Rows are points. Each copy is the shape, with its points in the same order, stretched, turned, moved and blurred by noise. Is it also mirrored, or only turned?

Shape (8 x 2)
[[ 0.39  0.13]
 [-0.17 -0.07]
 [-0.64 -0.12]
 [ 0.24 -0.13]
 [-0.18 -0.15]
 [ 0.33 -0.18]
 [ 0.40 -0.30]
 [ 0.32  0.06]]
Copy 1 (8 x 2)
[[ 0.20  0.16]
 [-0.20 -0.26]
 [-0.58 -0.44]
 [ 0.20 -0.18]
 [-0.17 -0.33]
 [ 0.32 -0.14]
 [ 0.46 -0.30]
 [ 0.15  0.09]]
Copy 1 is: only turned
Copy 2 (8 x 2)
[[-0.23  0.28]
 [ 0.01 -0.19]
 [ 0.15 -0.61]
 [-0.02  0.17]
 [ 0.07 -0.20]
 [-0.02  0.26]
 [ 0.05  0.34]
 [-0.19  0.22]]
Copy 2 is: only turned
Copy 3 (8 x 2)
[[ 0.45 -0.11]
 [-0.19  0.09]
 [-0.75  0.26]
 [ 0.36  0.13]
 [-0.16  0.22]
 [ 0.46  0.19]
 [ 0.56  0.22]
 [ 0.41 -0.03]]
Copy 3 is: mirrored
Copy 4 (8 x 2)
[[ 0.39 -0.20]
 [-0.32  0.09]
 [-0.77  0.40]
 [ 0.07 -0.28]
 [-0.40  0.01]
 [ 0.11 -0.39]
 [ 0.12 -0.57]
 [ 0.25 -0.24]]
Copy 4 is: only turned

Shape (8 x 3)
[[-0.16 -0.51 -0.22]
 [-0.11  0.55  0.25]
 [ 0.12 -0.41  0.04]
 [-0.36  0.39  0.15]
 [-0.24 -0.08 -0.54]
 [-0.11  0.24 -0.03]
 [-0.03  0.19  0.28]
 [-0.08 -0.47  0.21]]
Copy 1 (8 x 3)
[[-0.37 -0.15  0.14]
 [ 0.58  0.11  0.36]
 [-0.09 -0.24 -0.07]
 [ 0.35  0.06  0.54]
 [-0.26  0.28  0.32]
 [ 0.24  0.12  0.29]
 [ 0.38 -0.08  0.21]
 [-0.11 -0.39  0.09]]
Copy 1 is: only turned
Copy 2 (8 x 3)
[[-0.42 -0.49 -0.07]
 [ 0.22  0.58 -0.29]
 [-0.20 -0.26  0.33]
 [-0.03  0.62 -0.47]
 [-0.14 -0.49 -0.54]
 [ 0.05  0.10 -0.25]
 [ 0.02  0.39 -0.01]
 [-0.39  0.02  0.26]]
Copy 2 is: only turned
Copy 3 (8 x 3)
[[-0.50 -0.23 -0.27]
 [ 0.45  0.15 -0.17]
 [-0.35 -0.20  0.02]
 [ 0.36  0.03 -0.37]
 [-0.34  0.14 -0.48]
 [ 0.11  0.13 -0.24]
 [ 0.20 -0.02 -0.06]
 [-0.25 -0.38 -0.05]]
Copy 3 is: mirrored
Copy 4 (8 x 3)
[[ 0.01 -0.03 -0.75]
 [ 0.22  0.21  0.57]
 [ 0.19 -0.29 -0.49]
 [ 0.20  0.45  0.32]
 [-0.35  0.16 -0.37]
 [ 0.02  0.11  0.16]
 [ 0.31  0.04  0.21]
 [ 0.39 -0.07 -0.54]]
Copy 4 is: mirrored

Shape (7 x 4)
[[-0.29  0.03  0.44 -0.03]
 [ 0.16  0.16  0.27  0.54]
 [ 0.20  0.11 -0.38 -0.67]
 [ 0.08 -0.17  0.02 -0.12]
 [ 0.05 -0.27 -0.26  0.10]
 [-0.01  0.05  0.49  0.20]
 [-0.38 -0.23 -0.33  0.55]]
Copy 1 (7 x 4)
[[-0.34  0.12  0.03  0.52]
 [ 0.26  0.20 -0.03  0.48]
 [-0.22 -0.39  0.08 -0.49]
 [-0.20 -0.18 -0.24  0.25]
 [-0.08  0.02 -0.42  0.02]
 [-0.10  0.01 -0.03  0.69]
 [ 0.01  0.52 -0.48 -0.03]]
Copy 1 is: only turned
Copy 2 (7 x 4)
[[ 0.14 -0.12  0.40 -0.05]
 [ 0.23 -0.11 -0.07  0.44]
 [-0.94 -0.13  0.11 -0.24]
 [-0.09 -0.09  0.04 -0.17]
 [ 0.00 -0.29 -0.21 -0.11]
 [ 0.23  0.05  0.22  0.16]
 [ 0.41 -0.74 -0.22  0.06]]
Copy 2 is: only turned
Copy 3 (7 x 4)
[[-0.43  0.32  0.26  0.30]
 [-0.01  0.47 -0.41  0.49]
 [-0.01 -0.04  0.23 -0.58]
 [-0.25  0.05 -0.13 -0.05]
 [ 0.10 -0.14 -0.24  0.17]
 [-0.39  0.42 -0.10  0.37]
 [ 0.39 -0.17 -0.17  0.61]]
Copy 3 is: mirrored

Shape (7 x 4)
[[-0.04  0.40 -0.44 -0.25]
 [ 0.39 -0.17 -0.19  0.24]
 [ 0.35 -0.03  0.19 -0.17]
 [ 0.32  0.08 -0.49  0.37]
 [ 0.09  0.02  0.48 -0.16]
 [-0.02 -0.21  0.26 -0.49]
 [-0.29 -0.44 -0.42  0.34]]
Copy 1 (7 x 4)
[[-0.10 -0.16  0.36  0.52]
 [ 0.26 -0.26 -0.12 -0.12]
 [ 0.24 -0.14  0.41 -0.05]
 [ 0.20 -0.38 -0.25  0.28]
 [ 0.34  0.34  0.40 -0.09]
 [-0.11  0.26  0.62 -0.16]
 [-0.43  0.29 -0.31  0.01]]
Copy 1 is: mirrored
Copy 2 (7 x 4)
[[ 0.05  0.38  0.11 -0.40]
 [ 0.40  0.10 -0.03  0.25]
 [ 0.02  0.25 -0.31  0.15]
 [ 0.41  0.20  0.27  0.04]
 [-0.28  0.16 -0.32  0.16]
 [-0.13 -0.07 -0.47 -0.12]
 [ 0.25 -0.39  0.34  0.09]]
Copy 2 is: mirrored
Copy 3 (7 x 4)
[[ 0.21  0.69 -0.16  0.25]
 [-0.19 -0.43 -0.30 -0.04]
 [ 0.27 -0.37  0.21  0.34]
 [-0.36 -0.07 -0.42 -0.05]
 [ 0.26 -0.21  0.54  0.24]
 [ 0.62 -0.23  0.22  0.24]
 [-0.08 -0.01 -0.48 -0.74]]
Copy 3 is: only turned

Shape (10 x 6)
[[-0.02  0.11  0.15 -0.16  0.02  0.01]
 [ 0.01  0.17 -0.10  0.21 -0.66 -0.01]
 [-0.28  0.08  0.13  0.09 -0.86 -0.02]
 [ 0.60 -0.25  0.21 -0.07  0.41 -0.06]
 [ 0.24  0.07  0.09 -0.31  0.21 -0.11]
 [ 0.29 -0.41 -0.11 -0.12  0.09 -0.20]
 [ 0.13  0.02 -0.19 -0.14 -0.44  0.47]
 [-0.06  0.20 -0.51  0.27 -0.70 -0.01]
 [ 0.32  0.05  0.04  0.11 -0.05  0.23]
 [-0.24 -0.06 -0.32  0.37 -0.38  0.21]]
Copy 1 (10 x 6)
[[ 0.05 -0.02  0.16 -0.29 -0.12  0.18]
 [ 0.27  0.59 -0.28 -0.19 -0.45 -0.16]
 [ 0.08  0.90 -0.05 -0.25 -0.41 -0.25]
 [-0.06 -0.15  0.08  0.18  0.20  0.81]
 [ 0.16 -0.12  0.10 -0.23 -0.09  0.40]
 [ 0.28  0.10  0.27 -0.03  0.35  0.44]
 [ 0.02  0.31 -0.44 -0.30 -0.05  0.08]
 [ 0.60  0.49 -0.31 -0.18 -0.29 -0.35]
 [-0.02  0.13 -0.27  0.01 -0.07  0.28]
 [ 0.10  0.18 -0.05  0.07  0.00 -0.43]]
Copy 1 is: mirrored
Copy 2 (10 x 6)
[[-0.20 -0.13  0.00  0.21  0.04  0.11]
 [-0.39  0.03  0.33 -0.25  0.19 -0.39]
 [-0.66 -0.15  0.46 -0.41  0.27 -0.20]
 [ 0.82 -0.19 -0.44  0.17 -0.16  0.25]
 [ 0.10 -0.24 -0.32  0.31  0.07  0.09]
 [ 0.61 -0.10 -0.52  0.01  0.28  0.03]
 [-0.51  0.24 -0.29  0.05 -0.32 -0.11]
 [-0.49  0.39  0.20 -0.26  0.25 -0.85]
 [ 0.11  0.12 -0.02  0.03 -0.31 -0.01]
 [-0.14  0.52  0.28 -0.25  0.09 -0.31]]
Copy 2 is: mirrored
Copy 3 (10 x 6)
[[ 0.12  0.00  0.11 -0.20  0.14 -0.07]
 [ 0.70 -0.04 -0.20  0.56  0.18  0.27]
 [ 0.70 -0.06 -0.09  0.40  0.32  0.67]
 [-0.06 -0.24  0.11 -0.35 -0.71 -0.41]
 [-0.07 -0.13 -0.05 -0.30 -0.04 -0.33]
 [-0.18 -0.28 -0.25 -0.09 -0.48  0.05]
 [ 0.47  0.55 -0.39 -0.01 -0.05  0.03]
 [ 0.53  0.09 -0.42  0.88  0.30  0.24]
 [ 0.38  0.16  0.11  0.04 -0.26 -0.24]
 [ 0.37  0.26 -0.03  0.66  0.16  0.44]]
Copy 3 is: mirrored
Copy 4 (10 x 6)
[[-0.05  0.00 -0.11 -0.17 -0.08 -0.14]
 [ 0.35  0.25 -0.35 -0.27 -0.18  0.37]
 [ 0.35  0.56 -0.26 -0.25 -0.28  0.21]
 [ 0.01 -0.10  0.07  0.03  0.59 -0.19]
 [-0.06 -0.14 -0.13  0.04  0.20 -0.25]
 [ 0.17  0.03 -0.06  0.40  0.14  0.03]
 [-0.26  0.39 -0.55  0.11 -0.13  0.35]
 [ 0.39  0.11 -0.57  0.01 -0.43  0.56]
 [-0.06 -0.02 -0.15 -0.20  0.21  0.16]
 [ 0.10  0.08 -0.18  0.00 -0.39  0.57]]
Copy 4 is: mirrored

Shape (12 x 8)
[[ 0.17 -0.25 -0.09  0.05  0.01  0.19 -0.49 -0.02]
 [ 0.08 -0.23 -0.14 -0.14 -0.45 -0.04 -0.17  0.07]
 [ 0.41  0.50  0.50 -0.44 -0.28  0.63  0.07 -0.86]
 [ 0.08  0.15  0.53 -0.57 -0.15  0.07 -0.13 -0.15]
 [-0.16 -0.07 -0.17  0.04 -0.09 -0.20 -0.02  0.23]
 [-0.23  0.33  0.52  0.50  0.32  0.45 -0.12 -0.18]
 [-0.55 -0.06 -0.15  0.00  0.45  0.21 -0.33  0.24]
 [-0.30  0.03 -0.39  0.22  0.31 -0.47 -0.10  0.08]
 [ 0.35 -0.05 -0.33 -0.11 -0.10 -0.04 -0.24  0.37]
 [ 0.29 -0.08  0.02  0.03  0.04 -0.14 -0.40 -0.05]
 [ 0.07 -0.32  0.14 -0.30  0.18  0.12  0.18  0.01]
 [-0.08  0.22 -0.24  0.38  0.33 -0.07 -0.22  0.37]]
Copy 1 (12 x 8)
[[-0.35 -0.13 -0.10  0.00 -0.47 -0.24 -0.24 -0.49]
 [-0.23 -0.23  0.12  0.01 -0.56 -0.31 -0.17  0.27]
 [-0.12  1.29 -0.14  0.06 -0.61  0.07  0.59 -0.19]
 [ 0.12  0.29  0.30 -0.06 -0.51  0.29  0.33  0.03]
 [-0.17 -0.35  0.18  0.20 -0.03 -0.26 -0.33  0.25]
 [-0.05  0.66 -0.09  0.49  0.16  0.20 -0.49 -0.47]
 [-0.64 -0.33  0.32  0.29  0.30 -0.01 -0.34 -0.42]
 [-0.34 -0.39 -0.19  0.11  0.34 -0.02 -0.22  0.18]
 [-0.24 -0.38  0.13 -0.41 -0.32 -0.45 -0.29  0.06]
 [-0.07 -0.11 -0.23 -0.14 -0.38 -0.03 -0.14 -0.23]
 [ 0.08 -0.36  0.32  0.35  0.03 -0.28  0.19 -0.22]
 [-0.36 -0.24 -0.05 -0.06  0.35 -0.15 -0.64 -0.14]]
Copy 1 is: mirrored
Copy 2 (12 x 8)
[[ 0.13 -0.64  0.04 -0.23  0.35  0.04  0.04 -0.49]
 [ 0.16 -0.51 -0.29  0.06  0.06  0.08 -0.40 -0.43]
 [ 0.92  0.88  0.08  0.17  0.21  0.12  0.09 -0.96]
 [ 0.55  0.33 -0.23 -0.43  0.10 -0.14 -0.41 -0.44]
 [-0.21 -0.37 -0.20 -0.06  0.00 -0.03 -0.20  0.03]
 [ 0.16  0.27  0.44 -0.02  0.31 -0.57  0.68  0.00]
 [-0.57 -0.29  0.15 -0.68 -0.06 -0.42  0.24 -0.27]
 [-0.59 -0.39 -0.30 -0.19  0.22  0.08  0.13  0.32]
 [-0.08 -0.55  0.05 -0.14  0.01  0.30 -0.50 -0.27]
 [ 0.19 -0.46 -0.13 -0.19  0.48  0.16 -0.10 -0.12]
 [ 0.22 -0.13 -0.16 -0.42 -0.22  0.17  0.03 -0.26]
 [-0.52 -0.30  0.29 -0.12  0.15 -0.09  0.07  0.24]]
Copy 2 is: only turned
Copy 3 (12 x 8)
[[-0.27 -0.21 -0.07 -0.14  0.08  0.19 -0.35 -0.01]
 [-0.20 -0.06  0.14 -0.19 -0.21 -0.06 -0.05  0.12]
 [ 0.18 -0.64 -0.19  0.43 -0.60  0.38 -0.35 -0.47]
 [-0.20 -0.13  0.30  0.08 -0.43  0.26 -0.07 -0.45]
 [-0.13  0.18  0.02 -0.16  0.11 -0.05  0.22  0.04]
 [-0.21 -0.21 -0.49  0.16  0.35 -0.17  0.21 -0.61]
 [-0.41  0.14 -0.33 -0.08  0.39  0.35  0.31 -0.06]
 [-0.05  0.47 -0.24 -0.02  0.41  0.03  0.15  0.08]
 [ 0.09  0.00  0.13 -0.48  0.03  0.26 -0.15  0.02]
 [-0.11 -0.03  0.05 -0.13  0.03  0.09 -0.41 -0.18]
 [-0.13 -0.27  0.38  0.20  0.04  0.45 -0.10 -0.02]
 [ 0.03  0.23 -0.33 -0.39  0.48  0.03  0.21 -0.19]]
Copy 3 is: mirrored
Copy 4 (12 x 8)
[[ 0.16 -0.04 -0.23  0.19  0.00  0.50 -0.21  0.35]
 [-0.23 -0.08  0.14 -0.05 -0.02  0.15 -0.06  0.24]
 [ 0.26  0.64 -0.04 -0.16 -0.64  0.28  1.14  0.39]
 [ 0.15  0.33  0.45 -0.02 -0.01  0.25  0.50  0.35]
 [-0.19 -0.20  0.01 -0.01  0.26 -0.04 -0.19 -0.13]
 [ 0.40  0.13 -0.72 -0.08  0.39  0.14  0.49  0.30]
 [ 0.20 -0.51 -0.14 -0.01  0.47  0.48 -0.13 -0.01]
 [-0.15 -0.25 -0.14  0.14  0.44  0.18 -0.31 -0.58]
 [ 0.21 -0.05  0.11 -0.05 -0.10  0.05 -0.48  0.00]
 [ 0.06  0.21 -0.06  0.12  0.12  0.38 -0.17 -0.01]
 [ 0.17 -0.22  0.18  0.44 -0.08  0.09  0.27  0.18]
 [ 0.31 -0.15 -0.35 -0.19  0.35  0.04 -0.44 -0.30]]
Copy 4 is: only turned

Shape (12 x 9)
[[-0.08  0.52  0.31 -0.06  0.13 -0.33 -0.39 -0.01 -0.07]
 [-0.20 -0.07  0.10  0.17 -0.16 -0.41  0.34  0.46 -0.34]
 [-0.51 -0.01  0.31 -0.01 -0.16 -0.44  0.61  0.17 -0.15]
 [ 0.10  0.28 -0.09  0.03 -0.03  0.07  0.15  0.22  0.53]
 [ 0.33  0.05 -0.23  0.27  0.12  0.34 -0.02 -0.20  0.38]
 [ 0.15  0.33 -0.26  0.21 -0.23  0.23 -0.06  0.01  0.52]
 [-0.19  0.40  0.16 -0.15  0.26  0.22 -0.13 -0.15  0.14]
 [-0.22 -0.18  0.24 -0.14  0.21 -0.39  0.19  0.21  0.24]
 [-0.19 -0.26 -0.28  0.10 -0.50  0.12  0.01  0.27  0.22]
 [ 0.29  0.26 -0.43 -0.15  0.00  0.06 -0.04 -0.43  0.52]
 [ 0.34  0.04 -0.03 -0.16 -0.39  0.26  0.09  0.18  0.16]
 [-0.44 -0.07 -0.12 -0.18  0.11 -0.37  0.49  0.55 -0.22]]
Copy 1 (12 x 9)
[[-0.18  0.04 -0.51  0.16  0.31 -0.29  0.00 -0.14  0.00]
 [ 0.14 -0.27 -0.02  0.31 -0.25 -0.35 -0.30  0.23 -0.67]
 [ 0.11 -0.22 -0.08  0.06 -0.39 -0.74  0.08 -0.02 -0.64]
 [-0.45 -0.45 -0.31 -0.30 -0.02 -0.06  0.04  0.24  0.20]
 [-0.12 -0.03 -0.12 -0.38 -0.17  0.49 -0.11  0.18  0.36]
 [-0.40 -0.13 -0.32 -0.43  0.05  0.26  0.05  0.41  0.22]
 [-0.32  0.15 -0.19 -0.22  0.05 -0.26  0.00 -0.26  0.22]
 [ 0.05 -0.57 -0.11  0.21 -0.16 -0.41  0.15 -0.15 -0.07]
 [-0.03 -0.20  0.19 -0.02 -0.12  0.07  0.12  0.45 -0.24]
 [-0.09 -0.28 -0.33 -0.78  0.24  0.38  0.32  0.03  0.31]
 [-0.03 -0.17  0.01 -0.23  0.24 -0.12 -0.10  0.45  0.09]
 [-0.09 -0.64  0.12  0.12 -0.35 -0.51 -0.20 -0.13 -0.74]]
Copy 1 is: mirrored
Copy 2 (12 x 9)
[[ 0.08 -0.39 -0.37 -0.10 -0.26 -0.42 -0.52 -0.37  0.10]
 [-0.07 -0.64  0.12  0.38  0.10 -0.08 -0.03 -0.10 -0.42]
 [-0.36 -0.74 -0.24  0.60  0.12 -0.37  0.01  0.15 -0.59]
 [-0.25  0.14  0.14  0.06 -0.32 -0.26  0.00  0.11 -0.05]
 [ 0.13  0.59  0.18 -0.35 -0.13  0.10  0.37 -0.09 -0.04]
 [-0.21  0.47  0.08  0.07 -0.26 -0.08  0.06 -0.16  0.14]
 [ 0.21  0.11 -0.40 -0.07 -0.33 -0.27 -0.31 -0.01 -0.08]
 [-0.20 -0.54  0.11 -0.02  0.06 -0.39 -0.11  0.35 -0.32]
 [-0.37  0.08  0.12  0.28  0.15  0.22 -0.12  0.08  0.07]
 [ 0.11  0.49  0.06 -0.10 -0.17 -0.33  0.20  0.12  0.28]
 [-0.12  0.01  0.08  0.09 -0.26  0.12  0.23  0.04  0.17]
 [-0.05 -0.60  0.18  0.57  0.01 -0.25 -0.34  0.28 -0.52]]
Copy 2 is: only turned
Copy 3 (12 x 9)
[[ 0.15  0.55 -0.06 -0.20  0.21 -0.09 -0.34 -0.29 -0.33]
 [-0.28  0.53  0.82  0.16  0.22  0.27  0.28 -0.37  0.06]
 [-0.16  0.63  0.70  0.14  0.01  0.76  0.24  0.00  0.26]
 [-0.25 -0.18 -0.18 -0.23  0.07  0.20  0.34 -0.03  0.26]
 [-0.19 -0.46 -0.42  0.14 -0.30 -0.27  0.05  0.04  0.30]
 [-0.41 -0.19 -0.19 -0.31 -0.24 -0.15  0.24  0.09  0.22]
 [-0.27  0.23 -0.59 -0.01 -0.09 -0.07 -0.40  0.07  0.03]
 [-0.05  0.20  0.06  0.21  0.40  0.46  0.10  0.02 -0.09]
 [-0.85 -0.02  0.48 -0.08 -0.08 -0.16  0.32  0.30 -0.08]
 [-0.10 -0.50 -0.51 -0.19 -0.54  0.07 -0.12  0.14 -0.12]
 [-0.44 -0.33  0.16 -0.35  0.25 -0.20 -0.14  0.01  0.17]
 [-0.62  0.41  0.73  0.28  0.35  0.60  0.21 -0.36 -0.25]]
Copy 3 is: mirrored
Copy 4 (12 x 9)
[[ 0.66 -0.47  0.04 -0.05 -0.29 -0.26 -0.06 -0.16  0.54]
 [-0.14  0.25  0.21  0.03 -0.41 -0.47  0.75  0.13  0.04]
 [-0.25  0.25  0.10  0.38 -0.92 -0.26  0.56  0.08  0.15]
 [-0.04 -0.47 -0.24  0.59  0.35 -0.54  0.14  0.04  0.01]
 [-0.03 -0.41  0.14  0.25  0.86 -0.09 -0.13  0.10 -0.12]
 [ 0.04 -0.50 -0.15  0.43  0.57 -0.57 -0.09 -0.09 -0.22]
 [ 0.12 -0.31 -0.14  0.14 -0.02 -0.31 -0.44 -0.07  0.50]
 [ 0.03 -0.27 -0.10  0.27 -0.45 -0.02  0.43  0.41  0.17]
 [-0.17  0.09 -0.29  0.09  0.02 -0.60  0.25  0.23 -0.61]
 [ 0.02 -0.86 -0.22  0.14  0.62  0.10 -0.21 -0.25 -0.13]
 [ 0.01  0.22 -0.34  0.34  0.55 -0.36  0.24 -0.11 -0.23]
 [-0.55 -0.03 -0.13 -0.09 -0.49 -0.59  0.64  0.25  0.25]]
Copy 4 is: only turned
